Each row of a before or after table is a point. One or more steps were done to the points. Then noise was added and the rows were shuffled. The steps act on columns, c1 being the first. Name the steps. A step turns or swaps two columns, mirrors them in a line or flattens them onto one, adds a multiple of one to another, or multiplies or shifts one. Angles are multiples of 10 degrees, from the lower column toward the higher: turns from -170 to 170, lines from 10 to 170 but not 90. Use the fewest steps. Two steps may share a column if one is a turn and the other turns, adds or multiplies; they go together, in the order done. Otherwise the lowest column goes first.

Before:
[[ 2.3  2.5 -1.9]
 [-6.4 -0.2  0.2]
 [-2.7 -0.9 -1.9]
 [ 0.5  6.6  3.8]
 [-6.9 -2.3 -1.5]
 [-8.3  3.9  6.1]
 [ 3.7  3.1  0.2]
 [ 0.0 -7.6  6.9]
 [ 3.5  1.8  4.6]
 [-7.8 -6.2 -0.9]
 [ 0.6  0.1 -0.7]
 [-6.7  2.2  1.1]]
After (12 x 3):
[[ -4.7  -4.7  -3.4]
 [  1.9  -3.3  -1.7]
 [ -1.6   1.5   7.3]
 [  0.5   0.0   3.8]
 [  1.0  -0.1   0.0]
 [ -3.2   9.7  -2.0]
 [ -3.5   0.2   5.5]
 [ -1.2   5.4   8.1]
 [ -4.6  -1.6   4.9]
 [  0.9  -2.9  -4.0]
 [-10.3  -1.7   3.6]
 [ -2.4  -0.2  -5.7]]
Steps: turn c2 and c3 by -160 degrees; turn c1 and c3 by -60 degrees

Before (9 x 6):
[[-0.1  2.1  6.4 -6.1  7.5 -1.3]
 [ 6.6 -4.7  5.1 -6.7 -0.8  0.2]
 [-4.6 -4.4  1.7 -3.1  4.6  3.5]
 [-5.2 -3.2  4.8 -1.5  4.6 -2.1]
 [ 2.9  1.1 -6.4  5.3 -0.4 -2.1]
 [-1.8  0.4 -4.5  3.3 -5.5  5.8]
 [-6.3  1.6  3.0  2.6 -0.5  0.8]
 [ 6.8  1.6  2.3 -2.7 -0.3 -0.8]
 [-4.4 -0.1 -0.8 -8.2 -4.9 -0.4]]
After:
[[-4.2  2.3  2.5  2.2 -0.8  7.1]
 [-5.0 -3.1  5.0 -0.5  4.4  2.5]
 [ 4.6  1.7  2.6 -2.7 -1.5 -7.4]
 [-1.2  2.3  8.0 -5.4  8.1 -0.9]
 [ 3.3  0.4 -4.3  2.4 -5.6  7.4]
 [-2.9 -0.2  0.1 -8.2 -4.8  3.3]
 [-0.3 -4.2  2.0 -2.9  3.7  7.2]
 [ 3.5 -5.2  5.7 -5.2 -0.6 -7.2]
 [-0.8  1.4 -7.8  4.2 -1.1 -4.6]]
Steps: turn c1 and c6 by -50 degrees; multiply c6 by 1.3; turn c3 and c4 by 10 degrees

Before (12 x 8):
[[  5.8  -7.7  -3.3   0.0  -3.4  -8.2   1.3  -3.6]
 [ -5.6  -1.1  -2.8   0.0   3.1   0.2   0.8   3.7]
 [  4.1  -3.2  -8.2   0.0  -1.5 -10.0  -1.6  -3.0]
 [ -4.9   4.3   1.1  -3.0   5.4  -0.9   0.8  -2.0]
 [ -2.4  -2.5  -1.5  -5.0   6.1   2.8   4.5   2.4]
 [ -6.0  -9.9  -3.0  -6.4  -5.3   2.7  -3.7  -3.4]
 [ -4.1  -0.3  -5.5   2.4   4.2   2.1  -0.2  -2.5]
 [  4.3  -3.1  -3.8   0.6  -8.2  -6.8   3.7  -4.6]
 [ -8.4  -4.0   1.7   0.8   8.5   0.9  -0.3  -2.6]
 [  5.0  -4.9  -1.0   2.9  -7.3  -7.0   0.1   1.3]
 [ -7.6   0.0  -2.4   2.1   9.2   4.2   4.7  -3.1]
 [  0.7  -0.7  -0.8   0.1   5.1   4.0  -2.2  -2.3]]
After, 12 rows:
[[-5.3 -1.3  2.2  0.7  3.2 -1.3 -3.2  4.1]
 [-5.1  4.6 -1.5 -1.9  5.5 -1.0 -0.7 -2.0]
 [ 3.3 -3.1  2.1  1.5 -7.9  0.4 -7.6 -4.6]
 [-7.0 -0.2  0.5  3.0  9.2 -1.3 -8.2 -3.4]
 [ 2.3 -3.3  8.3  1.2 -1.7  0.1 -2.2 -3.1]
 [ 4.1 -7.8  2.9  1.0 -3.4  0.7 -3.8 -3.7]
 [-8.1 -4.2 -1.5  2.0  8.7 -1.4  1.2 -2.9]
 [-5.1 -9.8  4.2 -5.2 -5.4 -1.2  3.9 -3.4]
 [-1.7 -1.8  0.1 -3.8  5.9 -0.1 -7.4  1.9]
 [ 3.8 -4.7  0.8  4.1 -7.2  0.9 -0.8  1.2]
 [ 1.4 -0.8  1.6  1.2  5.3  0.2  2.7 -2.4]
 [-3.7 -0.1  5.4  3.0  3.9 -0.8 -2.4 -2.2]]
Steps: flatten c1 and c6 onto the line at 10 degrees; turn c3 and c7 by 160 degrees; multiply c7 by 1.6; shift c4 by 1.0
